Every row gives one point. Each table stands for the endless flat space through its points: a line for two points, a plane for three, and so on. Write the one point that lies in both, or say that there is none.
(in the rows, 128 means zero)

First:
[[162 149  86]
 [168 173 140]]
Second, 2 rows:
[[159 161  99]
 [171 161 127]]
They share: [165 161 113]

First:
[[157 144 141  88 182  97]
 [160 124 158 114 152  70]
 [134 181 164 129 174 139]
 [160 127 154  99 158  71]]
Second:
[[153 114 159 103 161 100]
 [158 118 167 114 175 107]
 [166 162 191 158 191 131]]
They share: no point

First, 2 rows:
[[ 88 127 164  91 134 116 130 118 137]
 [102 137 158  93 144 116 134 124 147]]
Second, 5 rows:
[[132 132 165  71 130 131 109 151 166]
 [ 90 103  98 112 132 136 125  71 115]
 [110 119 142  84 112 135 116 136 149]
 [121 136 131 100 178 127 132  88 144]
 [100 144 195  83 119  92 125 168 156]]
They share: [109 142 155  94 149 116 136 127 152]

First:
[[104  89 146  90 176 131 140 129 108 115 174  87 167 149]
 [ 97  67 123  97 153 137 156 121 125 134 157  90 155 160]
 [ 94  59 101 125 126 166 155 104 153 165 144  97 152 169]]
Second (5 x 14):
[[ 92 108 118 127 144 135 102 125  99 112 173  91 181 154]
 [137  35 198 115 198 181 157 142 147 147 133  45 135 170]
 [134  50 194 117 183 178 137 143 129 133 132  32 150 174]
 [131  73 135 164 198 158 121 152 117 148 163 102 188 158]
 [129  85 158 124 171 178 113 127 101 127 142  61 193 169]]
They share: no point

First, 2 rows:
[[102  82 103 155 134 128 153 136 166 132 154 118  93 177 165  87 109 127
  108 135]
 [ 82  70 101 161 138 116 139 148 164 140 140 132  91 197 173  71 107 125
  126 135]]
Second (2 x 20):
[[111  79 104 149 122 136 159 132 158 139 155 116  89 165 166 100 110 134
  109 127]
 [110  70 104 146 112 138 158 134 149 150 149 121  84 163 171 105 110 140
  119 119]]
They share: [112  88 104 152 132 134 160 130 167 128 161 111  94 167 161  95 110 128
  99 135]

First (4 x 24):
[[152 176 153 161  78 199 107  92  81 158 103 106 111 141 163 135 130 204
  149  70 156 148 159  99]
 [152 141 143 193 128 135  73 150 119 153  95  47 104 132 202 154 137 148
  180 117 187 162 180  72]
 [129 184 129 201  83 165  99 130 140 192  93  84 131 193 160 130 156 180
  205  77 143 131 168  48]
 [126 151 137 181 122 137  95 134 115 163 103  67  98 158 182 152 131 142
  174 109 163 144 174  76]]
Second (3 x 24):
[[133 196 134 129 119 169 112 102 109 152  94 100 132 175 130 122 126 177
  174 113 176 139 185 105]
 [141 180 131 141 126 164 112 110 113 147 105  92 119 173 130 124 118 176
  167 114 161 132 184 100]
 [138 156 140 168 117 164 112 116  95 165 126  83  92 146 160 154 109 164
  149  87 134 141 172  94]]
They share: no point

First, 4 rows:
[[121 119  81 127 131 136 138  99 138 120 165 132 119 143 161 126 108 138
  146 167 117 144 132 106]
 [117 108  73 134 161 167 146  87 143 112 144 136 155 163 124 136 106 134
  120 126 125 144 148 140]
 [ 71 118  93  78 191 163 154 138 155 139 144  98 128 113 157  90  83 172
  136 120  70 137 122 146]
 [144 111  93 125 101 112 131  93 148 110 162 127 110 137 168 135 106 125
  141 196 113 136 145  78]]
Second:
[[140 115  79 108 167 121 151  98 166 119 161  97 151 128 120 135  64 150
  111 144  93 136 127 125]
 [107 110 130 131 131 203 152 105 114 142 102 157 129 167 149 136 125 119
  102 121  83 126 147 117]
 [150 110  89 118 182 171 111  73 136  89 126 112 121 158 140 115  89 145
  161 149 103 116 107 145]
 [102 110 109 118 130 159 167 117 144 145 134 136 145 142 140 139 105 129
   89 129  87 140 159 109]]
They share: [115 107  89 111 151 148 144 103 154 116 143 118 137 139 143 124  96 140
 124 145 101 136 146 122]

First (4 x 24):
[[154 128 164 160 107 167 123 140  95 110  98 123 148  98 118 108  97 156
  127 112 119 128  88  93]
 [160 110 195 145 104 162 140 174 118  92  75  96 155  55 136  87  64 184
   95  78 108 153  85 127]
 [151 148 142 177 105 182  94 109  82 143 121 145 133 142  98 117 121 129
  161 138 116  95 101  66]
 [121 140 148 115 125 148 118 139  72 137 163 129  99  78  88 129 121 167
  141 146 106  97 115  80]]
Second:
[[186 142 152 160 114 193  94 141  69 114  97 130 168 103 102 143 119 168
  100 108 126 122  70  90]
 [149 149 141 151 128 185 108 131  90 135 106 151 179  96  97 135 114 176
   97  96 141 134  74 105]
 [126 180 182 185  66 202 114 125  88  93  97 114 152  47 156  64 138 198
  114 112 111 152  69  66]
 [195 131 129 140 150 188  86 143  71 139 104 154 187 131  68 184 106 160
   90  96 145 116  68 114]
 [191 143 151 147 128 195  80 147  66 113 104 135 173 120  89 165 108 168
  105 104 131 126  58 101]]
They share: [148 126 162 149 112 158 131 144  90 104 105 122 145  87 117 114 100 162
 123 116 122 131  87  93]

First, 7 rows:
[[139 113 125 123  82 144 150  84  73 128 135 112 156 103 131 140 129 136
  164 188 138 169 173 137]
 [147 108 155 131  68 143 148 119 124 105 173 175 137 107 105  96 149 180
  138 129 157 152 114 153]
 [ 86  97 120 152  37  89 214 173 103  80 191 173  73 144 143  77 165 132
  122 175 169 193 101 160]
 [179  99 150 138  77 184 147  75  91 154 126 143 182  89 104 173 131 170
  165 156 164 169 193 166]
 [122 117 117 206  53 114 194 125  70 158 119 150 132 114 143 143 163 125
  148 179 168 195 187 185]
 [165 119 130 165  82 171 148  76  72 176 107 131 185  87 123 184 129 147
  164 178 153 175 219 174]
 [207  79 157 144  96 164 120 125 110 127 140 156 126  63 125 129 151 163
  150  99 177 168 133 179]]
Second (5 x 24):
[[143 135 138 139  83 131 131 157  96 116 167 146 128  92 160 108 139 139
  150 151 144 166 151 156]
 [165  63  87 176 126 125 128 129 108  99 110 112 106  48 108  97 144 158
   61 177 164 188 103 155]
 [148 102 114 155  96 117 141 163 125 112 154 108 118  58 122  92 114 153
  110 143 132 160 127 175]
 [135 131 133 128  73 149 143 209 109 137 153 146 122 110 170  96 124 114
  174 159 118 176 106 204]
 [113 133 145 114  85 133 117 119  73 109 205 164 108 110 172 120 128 140
  150 161 152 142 170 132]]
They share: no point

First:
[[115 110 160 148 108 160  80  99 144  75 157 173  81 172 120  89 124  88
  108  88 124  63 131  76]
 [131 144 115 151 111 125 146 123 142  92 137 169 102 173 114 119 193  84
   77  93 177 115  94 101]
 [118 110 102 151  91 114 110 149 163 100 121 143  86 143 104 119 168  97
  113  91 174 106  81 119]
 [146  76 135 181  70 115  63 108 166 119 127 123  63 133 133  82 117 124
  115  99 117  82 115 112]
 [ 59  80 129 113  70 128  76 149 157  77 141 139  47 149  92  95 130 108
  148  71 141  63 102 120]
 [ 62  82 120 113 110 170  22 175 160  39 141 156 108 142  83 140  93 101
  199  81 172  43  80  91]]
Second, 5 rows:
[[123 105  92 122  79 125 175 154 158  69 138 227 144 132 127  79 120 155
  111  99 156  91  95 148]
 [120  92 104 120 104 126 146 168 124  89 159 211 130 153 142  64 101 156
  136 129 165  80 106 122]
 [ 96 132 110 178  76 137 117  91 175  71 115 122 105 138 128 159 209 126
   95  79 146 133  74 155]
 [101 109 122 174 107 103  51 112 140  63 114 111  68 162 127 141 170 103
   95 101 138  97  89  68]
 [ 70 132 110 204  96 136  86  82 150  67 107  83  98 159 146 174 227 124
  104  99 147 150  64 134]]
They share: no point

First, 3 rows:
[[123 153 186 167  90 110 148  94 161 140 107  47 106 183 110 169 148 110
  120 150 104 152 139 159]
 [ 96 141 168 146 102 110 118 127 131 122  89  80 109 159 113 142 172 125
  141 135 107 185 145 153]
 [ 81 149 159 124  85 110 138 153  97 140  83 124  86 121  84 118 150 115
  121 118  99 166 123 145]]
Second:
[[104 162 159 120  69 110 150 140 116 128  92 126  87 149  70 135 122 101
  107 158 119 167 147 140]
 [125 176 148 132  72 110 131 139 144 133  86 118 109 134  71 144 132 119
  104 151 133 178 136 153]
 [ 65 125 181 148 109 110 135 134  97 147  89  78  87 136 120 123 182 121
  144  94  71 156 114 152]]
They share: [ 92 149 166 136  88 110 138 137 115 138  89 102  93 139  93 132 152 115
 123 127 101 165 129 149]
